Every row gives one point. Each copy is the shape, with its points in the same order, turned, moved and blurred by noise. Some copies are also mirrored. Which?
(in the rows, 128 means zero)

Shape (7 x 3):
[[133  91 144]
 [117 156 129]
 [166 115 182]
 [140 139  91]
 [140 132 166]
 [118 148 137]
 [176 124 127]]
Copy 1:
[[149  98 114]
 [135 147 161]
 [195 127 108]
 [103 152 124]
 [175 132 135]
 [141 139 154]
 [147 150  95]]
Copy 1 is: only turned
Copy 2:
[[145  99 143]
 [133 160 111]
 [190 127 159]
 [101 156 145]
 [172 138 133]
 [140 152 114]
 [141 146 177]]
Copy 2 is: mirrored
Copy 3:
[[ 83 102 131]
 [145 135 118]
 [ 71 119  76]
 [153  90 121]
 [101 136 102]
 [131 137 120]
 [113  85  88]]
Copy 3 is: mirrored

Shape:
[[154 109 142  90]
 [123  89 133 160]
 [102 125 153 159]
 [132 105  81 164]
 [111 159 116  99]
 [155 159 127 159]
 [152 164 120 117]]
Copy 1:
[[179 137 109 122]
 [143 105 155  81]
 [127  89 159 122]
 [104 131 132  65]
 [120 146 120 154]
 [110  89  95 115]
 [122 124  87 136]]
Copy 1 is: only turned
Copy 2:
[[136 134  74 120]
 [104 126 135  84]
 [103 122 155 126]
 [144 155 153  67]
 [154 165 126 154]
 [168 106 151 119]
 [179 133 120 137]]
Copy 2 is: mirrored
Copy 3:
[[119 162 117  84]
 [139  99 161  85]
 [119 110 181 120]
 [168  81 127 109]
 [135 156 125 152]
 [ 98  94 120 132]
 [109 134 102 136]]
Copy 3 is: mirrored
Copy 4:
[[108 127 142  79]
 [147 117  84 106]
 [152 107 106 142]
 [123 163  60 117]
 [ 89 139 140 146]
 [154 169 129 135]
 [117 169 148 129]]
Copy 4 is: only turned

Shape (10 x 6):
[[197  78 136 112 152  89]
 [153  80 146 131 139 123]
 [109 154 115 112 132  97]
 [ 97 157 165 128 130 119]
 [141 154 148 145 129 149]
 [111 152 111 121 136 135]
 [144 151 167 204 144 134]
 [104 133 103 117 128 127]
 [148 109 134 112 128 146]
 [170 132 111 176  94  94]]
Copy 1 (10 x 6):
[[122 198 104 189 128 174]
 [148 147 105 158 135 170]
 [116 132 133 133 124  93]
 [130  94 153 137 112 118]
 [130 134 157 102 114 156]
 [125 125 141 107 146 119]
 [195 135 182 122  89 164]
 [119 128 123 109 149 105]
 [112 141 126 129 139 162]
 [163 192 118 115  80 126]]
Copy 1 is: mirrored
Copy 2 (10 x 6):
[[190 173  80 163 140 144]
 [180 146 122 143 157 131]
 [ 93 141 114 134 121 119]
 [100 138 153 107 137 148]
 [145 121 147 108 105 146]
 [112 114 122 113 115 112]
 [151 101 176 146 109 187]
 [115 120 122 124 129  96]
 [168 139 120 111 131 116]
 [154 149 152 186  82 125]]
Copy 2 is: only turned
Copy 3 (10 x 6):
[[189  88 175 168 163 170]
 [145 125 155 161 158 169]
 [163 130 115 135 123  94]
 [108 118 105 142 121 108]
 [121 121 130 126  97 150]
 [146 147 132 117 112 112]
 [116 107  83 116 112 193]
 [153 161 133 131 125 109]
 [139 136 168 151 125 149]
 [193 127 100 163  96 176]]
Copy 3 is: mirrored

Shape:
[[100 149 131  94 154 133 131 131 115]
 [ 86 163 161 130 161 142 112  83 134]
 [115 171  99 153 116 133 155  92 115]
 [133 141 105 118 137 120 158 127 122]
 [151 127 159 157 129 136 156 137 117]
 [143 103 106 149 103 134  95 132 107]
 [125 162 139 153 113  85  90  74 125]
 [156 109  98 130 134 172 155 112 170]
 [ 97 175 127 124 157 125 110 109 102]
 [140 116 137 154 127  92 108 104 127]
 [156 114 104 114  82  97 169 134  96]
 [ 98 113 163 131 130  88 123 153 174]
 [105 105 122 147 110 115 125  69 153]
 [163 167  92  80  75 149 103 136 118]]
Copy 1 (14 x 9):
[[135  92 100 147 132 159 112 136  98]
 [ 97  72 133 152 138 124 128 131  64]
 [148 120 163 110 110 151 142 112  75]
 [163 104 129 119 122 155 125 116 121]
 [151 118 142 126 113  93 101 125 131]
 [102 153 135 129 110 140 137 115 156]
 [ 96  96 131 127  92 114 182  89  94]
 [141 108 167  88 175 143 123 141 147]
 [119 103 112 155 126 151 128 102  69]
 [112  98 138 135 101 114 154  98 144]
 [170 127 120  90  68 156 130 123 155]
 [146  77 116 174 122 105 166 158 149]
 [103  81 175 120 107 140 168 138 126]
 [126 163  74  72 131 161 150 131 117]]
Copy 1 is: only turned
Copy 2:
[[157 138 130 120 138 170 127 103 123]
 [174 146 135 110 175 143 151  96 172]
 [202 123 110 135 122 104 149 120 123]
 [166 121  93 128 114 142 115 113 112]
 [115 112  84 135 133 112 154 117 131]
 [134  90 134  93 137 107 131 162 110]
 [173 106 156 121 174  76 124  93 141]
 [156 112  84 102  98 140 107 170 164]
 [181 129 136 121 169 150 147  98 116]
 [139 106 113 108 149  80 110 111 132]
 [133  95 119 134  71  99 120 109  80]
 [105 177 119 119 155 108  90 103 146]
 [174 137 127  78 127  76 112 116 159]
 [156  79 184 153  91 149 114 152 118]]
Copy 2 is: mirrored
Copy 3:
[[148  90 153 124 143 145 135 136 133]
 [112  71 159 133 156 117 125  79 126]
 [137 131 156 123 137  62 138 113 148]
 [153 130 127 129 114 105 134 137 143]
 [148 132  90 141 162 108 111 128 117]
 [121 161 129 121 110 122 123 139  74]
 [100 128 166 175 109  91  91  89 111]
 [148 148  85 100 114 117 174  90 127]
 [122 100 178 132 145 122 110 117 142]
 [112 129 112 154 101 108 102 115 109]
 [178 151 123 148  93  82 120 176 114]
 [101  94  93 195 125 141 153 140 117]
 [103 107 119 147  91  77 149  94 101]
 [194 177 183 146 107 144 151 129 108]]
Copy 3 is: only turned
Copy 4:
[[116 114 104 121 140 135 133 131  93]
 [140 108  99 147 125 178 160 158 135]
 [131 139 115  93  82 120 177 118 147]
 [111 135 131  99 125 131 141  87 114]
 [ 81 131 163 135 105 116 134 111 144]
 [153 120 131 158 108  81 121  87 143]
 [164 159 104 170  74 150 150 107 138]
 [141 103 185  90 135 130 146  83 156]
 [138 139  86 136 125 140 165 141 112]
 [130 137 123 178 108 145 119  89 150]
 [ 96 142 130 112  71  86 112  59 105]
 [118 143 129 132 124 174  66 117 141]
 [154 106 110 130  85 156 122  78 167]
 [178 142 156 119 107  78 129 111  70]]
Copy 4 is: only turned

Shape (14 x 11):
[[122 150  85 104 104  96 141 134 166 141 169]
 [114 184  91 122 149 117 163 120 131 117 134]
 [116 139 131 159 116 142 131 157 139 144 147]
 [139  99 150 122 171 156 167 120 146 123  98]
 [116  88 152 123 123 130 112  52 138 187 152]
 [126 145  86 121 113 134 106 127 144 146 111]
 [146 100 144 143 145 138 151 108 110 114  97]
 [125 166 101  89 121 133 171 153 110 147 145]
 [112 100 174  84 134 123 157 121 110  79  93]
 [ 95 140 162 101 139 124 151 138 134 118  93]
 [ 94 156  89 127  89 163 140 135 151 119 146]
 [143 134 153 118 106 157  99  93 160 147 148]
 [134 131 144 135  99 137  92  91 146 151 164]
 [ 99  94 167  73 186 131 141 134 100  85 113]]
Copy 1 (14 x 11):
[[151 163  88 118 137  92 165 157 168 117 142]
 [144 149 103 145 151 154 185 136 147 156 123]
 [116 105 123  94 141 116 126 140 153 158 128]
 [ 97 107 128 135  89 165 157 156  93 130 118]
 [124 142 105  69  58 135 130  94 129 111 163]
 [172 124 126 132 120 128 138 148 150 137 155]
 [112 109 135 132 124 172 130 125  82 117 122]
 [129 157 145 122 159 123 192 149 133 158 152]
 [119 149 138 134 107 124 139 137  36 138  94]
 [133 130 126 136 109 118 160 133  84 176 107]
 [170 143 101  95 146 127 131 178 143 169 144]
 [116 151 116 110  80 120  97 138 143 143 159]
 [123 153 113  97  94 118  92 120 153 137 151]
 [121 157 169 129  94 142 168 140  64 134  65]]
Copy 1 is: only turned
Copy 2:
[[ 77  92 131 132  79 117  99 124 174 128 110]
 [ 91  99 132  99  99  85 126 117 107 132 104]
 [132 142 163 140 103 122 118 138 140 127  81]
 [126 147 164 124 145 101 155 170 115 121 166]
 [ 81 195 125 117 109 168 170 140 178 144 142]
 [122 122 108 132  90 121 105 146 134 164 113]
 [134 140 138 140 148 130 163 141 102 123 148]
 [ 97  72 147 119  99  98 153 152 141 149  85]
 [147  96 131  93 181 131 164 155 140  99 154]
 [146 118 140  89 150  92 141 146 152 121 125]
 [126 110 125 110  58 122 108 159 132 108  87]
 [124 151 158 104  84 171 131 138 158 153 141]
 [111 158 147 115  88 181 127 120 161 147 119]
 [112 108 146  80 208 128 147 182 127 112 137]]
Copy 2 is: only turned
Copy 3 (14 x 11):
[[172 104 119 102 134 148 164 117 146 129 102]
 [146 152 172 111 164 150 138 138 147 144 108]
 [110 155 114 146 122 144 159 115 127 141 115]
 [ 89 126 149 143 158 154 109 144 119 124 190]
 [136 115  82 165 146 105  89 108 156  68 145]
 [123 117 129 127 159 145 137 126 103 113  84]
 [ 82 128 154 145 150 106 116 146 118 125 158]
 [121 152 141  88 176 140 178 116 148 125 122]
 [ 65 123 136  81 139 120  93 166 149 135 170]
 [ 89 147 134  90 144 153  99 122 139 144 142]
 [115 139 133 121 128 177 166 139 150 107  81]
 [134 143  90 135 124 140 118 141 106  71 128]
 [144 139  84 147 120 119 125 137 124  85 108]
 [ 72 136 108  96 181 127  92 178 159 161 178]]
Copy 3 is: only turned
Copy 4, 14 rows:
[[114  95 124 181  86  99  89  96 111 124 162]
 [103 114 170 175  95 113 129 119 105 161 128]
 [ 92  94 105 123  92 136  95 121 131 130 120]
 [132 141 132 132 163 108 101 140 168 144  92]
 [186 109 111 133  86 153  72 130 205 147 159]
 [110 139 121 129  86 105 114 116 121 157 167]
 [138 129 142 101 146 114 132 108 166 150 110]
 [ 85 129 148 163 103 134  76  81 104 151 128]
 [125 163 148 154 171 145 136  99 181 113 127]
 [111 165 141 160 115 142 124 117 145 112 108]
 [ 55 112 123 165  82 117 110 113 151 152 160]
 [141 113  67 160 108 133 109 116 164 160 149]
 [145  99  79 152  85 144 112 110 157 155 166]
 [126 165 158 153 195 171 113 137 156 120 133]]
Copy 4 is: mirrored

Shape (18 x 12):
[[ 99 150 139 138 124 136 132 153 148 126  85 142]
 [159  94 152 142 144  94  90 124 125  85 145 153]
 [160 180 100  96 133  92 145 118  72 156 109  99]
 [148  94 149 124  86 134 122 127 132  87 153 124]
 [146 166 148 124 107 166 122 114 115 111 153 140]
 [101 127 173 129 175 114 119 126 154  93 111 102]
 [133 132 155 130 151 120 121 132 108 131 148  97]
 [158 125 108 129 105 122 143 130 131 177 117 122]
 [ 85 133 108 135 126 114 157 173 137 109 150 174]
 [126 132 164 139 167 151 106 111 133 122 138 139]
 [ 76 171 157 154  90 141 156 162 109 155 173 112]
 [115 161  89  99 108 108 103 104 118 170 107 157]
 [121 107 174 124 139  87 157 132 101 150 101 144]
 [112 138 144  94 138 161 131 117  99 125 130 130]
 [127 162 103 138  97 138  98 187 108 135 132 138]
 [151 163 117  78 107 120 100 140 160 174 107 165]
 [135 167 117 114  94 112 171 122  85 169 171 158]
 [123 139 112 179 115  88 109 159 150  94 149 153]]
Copy 1:
[[119 141 129 119 128  85 124 162 122  88 112 120]
 [136  92 111  91 121 145 132  88 129  99 183 100]
 [134 109 161 117  84  75 117 128 167 184 102  70]
 [174  99 104  69 122 134 144 125 105 124 151 128]
 [151 133 140  55 101 129 150 139 141 107 111  98]
 [175 144 137 147 138 122 116 135 144  72 167 110]
 [159 140 130 109 136 119 142 115 156 131 141  90]
 [126 118 143 106 123  87 144 105 121 159  94 127]
 [ 92 152 107  98 137 128 100 179 100 133 145 132]
 [142 142 142 106 129 150 142 109 164  87 141 110]
 [151 173 117  79 185 115 145 179 127 155  94  90]
 [ 90  79 169 123 104 122 139 156 132 140  85  99]
 [143 100 108 124 164  93  85 113 157 113 108 102]
 [159 122 125  98 108 132 126 159 175 125 110 122]
 [ 92 136 117  79 117  90 172 169 123 146 130 101]
 [ 98  77 195  88 122  79 141 148 137 114 112 136]
 [117 116 148  59 136 121 109 138 133 189  74  89]
 [ 99 136 115  99 131 128 137 132  75 112 170  87]]
Copy 1 is: mirrored
Copy 2:
[[ 92 100  90 123 124 124 152 133 149 171 102 124]
 [137 117 141 134 138  84 188 123  94  95 114  94]
 [154 144 153  96 162 112 103 197 148 162 150 136]
 [118 140 115 161 129 105 131 115  93 120 127  64]
 [ 99 170 125 141 155 109 113 125 128 131  99 116]
 [129  95 142 133 128 160 190 118 156 129 108  98]
 [131 128 164 123 155 112 142 120 149 137 129  86]
 [125  97 111 113 150  87  87 140 130 144 141 115]
 [115 109 124 169  89  77 149 111 133 178 119 143]
 [115 127 142 113 148 117 152  97 150 110  90 109]
 [ 59 134 160 155 129  92 106 114 180 194 132  97]
 [110 119 145  77 111 103  89 162 107 154 111 151]
 [138  95 131 117 122  73 151 168 169 139 106  78]
 [137 156 133 109 121 121 118 120 152 152  89 100]
 [ 95 138 129 118 158  82 134 116 103 204 133 128]
 [114  88 129 106 153 110  80 154  88 163  74 151]
 [118 147 153 149 129  55  69 160 150 160 128 127]
 [ 85 104 130 159 137  77 182 119 100 143 149 138]]
Copy 2 is: only turned
Copy 3, 18 rows:
[[139 171  97 115 122  99 119 160 130 141 131 145]
 [116 126 143 175 122 122 169 145 176  90 169 136]
 [147  98 136  93 133 141 186 124  87 124  81 128]
 [ 85 160 129 158  79 139 134 153 146  84 123 136]
 [ 95 145 144 145 120 136 114 140  82 103 133 152]
 [148 133  94 173 147  84 135 182 151  97 120 149]
 [110 105 106 155 125 105 147 150 116 105 117 116]
 [141 125 111 101  86 137 143 126 118 129 120 104]
 [100 173 118 130 148 144 125 168 160 168 135 110]
 [127 121 112 175 137 107 110 130 124 114 149 144]
 [ 70 156 114 110 138  98 101 176  82 135 117  75]
 [147 108 121  57 128 150 125 126 128 133 136 144]
 [134 113 149 125 108  77 144 135 172 139 101 116]
 [ 96 123 110 138 137 120 112 127 123 120  99 162]
 [ 82 160  93  87 120 138 168 142 100 138 153 133]
 [147 104 111  77  84 150 122 154 111 152 153 168]
 [ 91 114 175  90 121 154 129 133 100 153 107  85]
 [131 180 122 130 138 134 163 176 151 120 185 108]]
Copy 3 is: only turned

Shape:
[[144 165 146 120 106 139 154 150 109 100 118 142]
 [134 122 110 143  90 137 101 155 148  87 104 121]
 [133 129 140 108 148 116 145 116 132 203 111 122]
 [ 76 162 111 140 126 118  79  93 106 173 111  89]
 [148 162 112 155 145 117 147 135 156 128 120 135]
 [146 135 124 134 124 116 136 147 137 135 174 117]
 [135 165 120 110 139 158 149 152 115 122 135 104]
 [123 154 112 122  89 128 150 136 118 150 130 133]
 [151 127 200 137 144 142 139 138 109 127 123 121]
 [117 148 115 108  97 119  71 166 110 126  99 133]
 [141 164 128 138 130 154 149 163 123 141 126  66]
 [139 115 112 149 150 117 143  24 180 100 114 129]
 [143  91 203 111 129 142 118 164 171  94 110 128]
 [125 136 119 132 140 202 147 164 116 110 123 135]
 [108 160 137 144  97 183 141 161 202  98 101 134]
 [ 93 159 134 101 129 130 147 159 133 145 102 137]
 [129  80 115 147 140 128 154 136 124  83 128 136]]
Copy 1 (17 x 12):
[[ 89 140 136 119  88 128 149  94  84 124 123 110]
 [155 106 126 104  87 145 140 130 121 106 141 104]
 [114 200 126 142 150 103 120 151 114 143 108 157]
 [143 147 167 132 157 156 181 153 159 157  87 156]
 [119 147 114 138 142 158 114 121  95 139 133 100]
 [113 129 131 117 156 121 115  95 112 109 136 137]
 [ 95 152 137  86 136 129 160 111  89 130 135 119]
 [ 95 156 115 118 114 144 144 106 131 115 112 144]
 [110 134 161 129 116  85 120 126  57 130  97 128]
 [136 148 163 135  97 132 179 137 145  95 139 114]
 [122 158 135  71 154 139 151 114  81 113 100 116]
 [156 102  87 147 127 141  99 133 108 229 139 148]
 [150 129 168 111  73  92  87 145  58 110 153 133]
 [ 70 122 127  76 116 129 153 155  81 120 141 109]
 [121 129 128  89  79 199 118 149  65 111 151 132]
 [ 91 186 160 113 103 147 133 134 117 130 131 130]
 [107  97 124  96 108 101  92 132 128 149 138  97]]
Copy 1 is: only turned
Copy 2:
[[171 142 112 105 140 124 105 143 135 110 162 134]
 [148 176 106 122 130 148 148 160 167 121 116 170]
 [125 107 168 174 103 137 115 157  96 114 143 102]
 [106 106 112 178  94 164  90 102 116 125  68 134]
 [135 101 153 113 114 115 156 146 146 101 132 147]
 [118 131 144 122 153 115 138 146 156 102 127 113]
 [150 127 107  99 110 127 108 145 149  99 143  93]
 [150 129 145 150 134 140 101 128 153 101 144 135]
 [128 136  88 136 136  92 136 157  84 114 167 118]
 [171 140 103 149 148 178 117 154 134 141  89 133]
 [140 130 104 126  90 114 109 163 156  76 123 109]
 [ 56 147 174 105  91 135 166 119 103 125 144 195]
 [164 190 112 126 139  85 182 169  93 140 146 122]
 [155 134  80 118  94 138 151 135 165 112 187 107]
 [197 171 127 118  95 114 179 116 149  94 138 151]
 [192 123 143 130 104 137 116 127 118 130 131 107]
 [106 146 117 111 120 115 158 156 161 167 168 147]]
Copy 2 is: only turned
Copy 3:
[[ 79  94 146  91 135 125 146 110 134 109 139 138]
 [ 99 174 126  76 138  90 117 105 107 112 142 153]
 [145 123 149 173 144 154 112 154 152 137 155 113]
 [112 185 156 131 155 113 109 175 133  99  96  62]
 [134 109 124 123 162  92 127 109 104 118 151 112]
 [143 112 106 100 125 137 121 122 129 105 122 123]
 [ 99 115 124 101 129 150 147 109 126 125 152  90]
 [107 106 148 108 128 131 120 161 111 113 137 127]
 [ 92 105 116 128 161 139 142  92 193 119 133 144]
 [ 91 162 189 100 117 120  99 107 119  97 122 123]
 [104 124 118  89 167 162 116 109 135 134 147  80]
 [152 160  84 142 162  41 177 167 148 109 167 128]
 [110 164 122 126 164 143 147  59 164 107 146 197]
 [ 57 124 105 119 115 140 153  91 108 147 143 111]
 [ 73 156  94 112 171 125 138 104  64  97 170 152]
 [103 128 174 132 144 153 148 125 103 116 141 121]
 [126 138 104  95 123  88 166 106 132 161 126 158]]
Copy 3 is: mirrored
Copy 4 (17 x 12):
[[144 116 115 109 134 140 145 172 165  93 104 144]
 [130 106 132 164 133 139 147 125 196 126 116 114]
 [139 123 127 119 102 116 101 122  89 131 154 172]
 [152 138 111 171 178 101  63 134 113 143 164 105]
 [ 90 100 145 123 129 152 109 134 145  95 130 141]
 [117 125 132 147 111 141 138 132 118  82 122 123]
 [162 110 124 120 123 151  95 151 145  76 119 126]
 [144 123 151 131 141 100 135 148 139  87 134 141]
 [142 121  69 125 112 157 129 138 116 131  88 162]
 [166 108 135 154 136 124 139 165 165 159 148  99]
 [172  87 133 145 130 144  94 129 123  75 101 139]
 [ 66 160  85 138 144 151  97  81 171 106 191 175]
 [135 111  72 159  58 153 146 135 174 139  91 161]
 [166 119 121  95 112 141 100 123 178  97  81 113]
 [111  85 112 146 104  98 100 139 218  96  85 141]
 [152 121 140 128 110 115  90 175 151 121 123 150]
 [127 172 138 133 110 171 135 106 177 114 110 143]]
Copy 4 is: mirrored

Shape:
[[ 85 102  96 125 182 170 124 143 132 151 124 145]
 [140 133 162 162 114 102 165 160 127 108 103 117]
 [154 118 147 147 106 111 184 106  84  96 156  90]
 [ 99 132 147 126 148 104 172  98 156 135 149  99]
 [162 142  81 136 128 111 188 102  88 146 153  87]
 [164 102  83 154 125 102 132 110  84  86  86  96]
 [157 109 115 140 186 129 172 148 137  82 105 160]
 [128  85 108 146 145 134 174  98 146 165 127 121]
 [141 155 147 100 127 126 109 105 130 161 156 155]
 [104 121 120 114 125 141 121 162 123 110 112 120]
 [107 124 122 130 154 129 174  93 115 104  74 163]
 [162 137 160  87 160 156 109 122  89 133 135 108]
 [104 160 163 134 125 172 104 101 120 141 147  96]
 [154 123 101 107 123 177 116 149 153 140 150 101]
 [124 102 100 143 156 119 157 145 120  93 151 128]
 [112 144 119 154 127 123 142 123 150 154 147 107]]
Copy 1:
[[153 156 195 171 123 118 144 139 154  99 144 101]
 [124 102 103 126 162 120  91 137  86 117 122 118]
 [ 98 120 106  97  97 161  98 144  66 108 149 140]
 [162 118 109 155 110 145 119 154 105 136 189 132]
 [103 107 146  97 101 161 100 182 118  91 171 175]
 [106 118 139 122 134 148 120 112  95  61 108 195]
 [ 97 138 149 187 160 137 137 172  92 111 102 130]
 [156  94 158 138 118 168 154 161 116  99 156 120]
 [137 138 127 105 109 119 149 145 161 176 144 136]
 [139 157 124 142 135 115 108 119 142  94 124 113]
 [ 94 117 130 169 150 116 174 127 106  95 161 131]
 [125 199 145  88 139 140 135 135 123 148 142 142]
 [141 152 142 107 117 145 107  84 142 161 178 115]
 [146 158 145 120 125 179 103 144 178 120 116 117]
 [121 136 147 167 100 133 105 158 102  97 116 132]
 [155  99 141 135 115 140  97 139 141 132 159 128]]
Copy 1 is: only turned
Copy 2, 16 rows:
[[112 151 118 163 147 122 106 186 134 124 145 192]
 [125 129 114 154  96 126 134  75  99 114 127 108]
 [186 117 107 161 100 112 125  80 152 123  90 108]
 [170 123 115 150  82 114 128 157 130 162 141 118]
 [180 114  98 170 138 135 121 144 146 141  55  96]
 [140 103  81 128 142 180 105  89 171  98  97 122]
 [ 98  88  95 183 117 129  68 113 118 133 133 151]
 [155 114  94 167 136 138 152 150 125 168 122 166]
 [127 131 191 129 134 103 127 140 146 165 113 127]
 [112 157 111 119 127 102 109 125 135 108 132 150]
 [ 95 102 111 152  71 148 125 135 147 138 107 167]
 [158 137 181 122 131 124  75 121 128 123  96 149]
 [169 127 173 110 116  92 142 155 131  96 119 152]
 [138 129 121 114 184  78 109 140 115 134 107 148]
 [129 126  92 176 125 112  95 129 156 122 136 129]
 [146 129 122 143 136 111 158 156 120 131 130 110]]
Copy 2 is: mirrored
Copy 3:
[[126 123 158 127 150 126 113  87 190 104 102 158]
 [165 123 109 115 126 181  86 112  80 133 136 124]
 [114 161  71 125  89 159  89 122  65 121  97 138]
 [136 157 103  87 124 124 104  85 114 170 104 171]
 [102 151  92 165  93 143 116 105 102 161  55 127]
 [ 86 126  76 158 100 191 125 130 129 125 138 107]
 [162  92 104 120  88 191 108  76 158 106 113 143]
 [138 172 104 126 144 165 114  98 161 140  78 157]
 [177 164 130 117 111  92 159 107 120 121 108 128]
 [129  99 129 112 143 126 110 130 127 106 127 134]
 [133 117  81 126 144 165 136  44 135 102 127 141]
 [140 133 142 144  86 117 161 129 100  94 117 180]
 [111 167 166  92 133 114 145 110  83 109 114 149]
 [134 122 150 103 117 132 143 162 145 121  71 135]
 [127 119 103 118  93 145  77 104 151 115 108 133]
 [131 159 138 105 133 130 107 103 124 161  98 127]]
Copy 3 is: only turned
Copy 4 (16 x 12):
[[153 112 119 110 166 101 156 102  85 162  91  87]
 [158 140 108 163 121 109  81 157 142 142 122 154]
 [113 129 158 138 120  93  94 212 147 129 117 142]
 [130 169 183 145 132 113 106 146  87 158 119 139]
 [134  92 165 123 141 117 142 220 101 131 140 137]
 [193  81 156 115 128 116 109 178 158 112  85 136]
 [205 119 127 138 133  53 110 126 131 122 129  93]
 [148 103 152 122 137 106  92 154  56 154 103 108]
 [105 143 129 119  89 149 152 134 109 138 143  98]
 [144 116 112 132 144 105 143 108 136 143  88 155]
 [166 139 136 129 160 107  94 131 104  76 103 104]
 [128 158 115  59 114 115 155 154 147 151 132 110]
 [ 87 150 142  92 155 158 116 126 141 169 122 122]
 [121  79 130  91 124 106 148 121 116 170 148 136]
 [160 109 155 157 138  68 135 150 130 151 110 110]
 [128 120 152 150 142 141 111 140  99 172 128 134]]
Copy 4 is: only turned
